Rows are points. Two turns around zero, p and q, are shown by what they do to some points. Where does a point land after both, in the order given? Backwards means that the second turn is done in reverse. Each puzzle has new turns, and all numbers are rounded.

Turn p:
| 18.6 | 23.7 | => |  8.3 | 29.0 |
| -10.8 |  -2.5 | => | -9.1 | -6.4 |
|  -7.8 | -21.2 | => |   0.8 | -22.6 |
Turn q:
| -17.3 |  14.3 | => | -18.8 |  12.3 |
|  19.3 | -11.0 | => | 20.4 | -8.8 |
| -13.8 |   6.2 | => | -14.4 |   4.6 |
| 22.6 | 13.6 | => | 21.0 | 16.0 |
| -10.8 | -23.1 | => |  -8.2 | -24.1 |
Where do these land?
q, then p backwards: |  26.3 | -16.6 | => |  20.7 | -23.2 |
p, then q backwards: | -15.9 |   2.1 | => | -15.9 |  -2.3 |
p, then q: | -10.4 |  14.5 | => | -16.1 |   7.8 |

Turn p:
| -2.7 | -4.4 | -1.8 | => | -5.4 | -1.0 |  0.4 |
| -0.9 | -0.8 | 24.2 | => |  9.6 | -6.7 | 21.2 |
| -20.0 |  28.7 | -10.6 | => |  3.1 | 36.4 | -2.2 |
|  10.2 | -28.3 | -25.0 | => | -24.3 | -20.0 | -23.2 |
| 13.4 |  4.7 | 13.3 | => | 16.9 | -8.7 |  4.0 |
Turn q:
| 20.2 | 36.4 | -2.2 | => |  7.0 | 39.4 | 11.6 |
| -11.9 | -14.7 | -10.5 | => | -10.8 | -13.3 | -13.3 |
| -18.6 | -17.4 |   9.8 | => |  -7.6 | -25.9 |   3.9 |
| 10.4 | -4.3 |  2.9 | => | 11.4 | -0.2 | -2.2 |
Where do these land?
p, then q: | -2.1 | -1.4 | 19.4 | => | 14.2 | -8.1 | 10.8 |
p, then q backwards: | -15.9 | -21.9 | -20.5 | => | -27.5 |   5.4 | -19.2 |
p, then q: |  6.9 | 39.2 |  0.4 | => | 17.4 | 35.7 | -1.8 |
p, then q: |   0.0 |  -6.6 | -15.1 | => | -14.5 |  -0.7 |  -7.7 |
p, then q backwards: | 11.2 | -9.3 | 15.8 | => |  -3.5 | -12.5 |  17.1 |
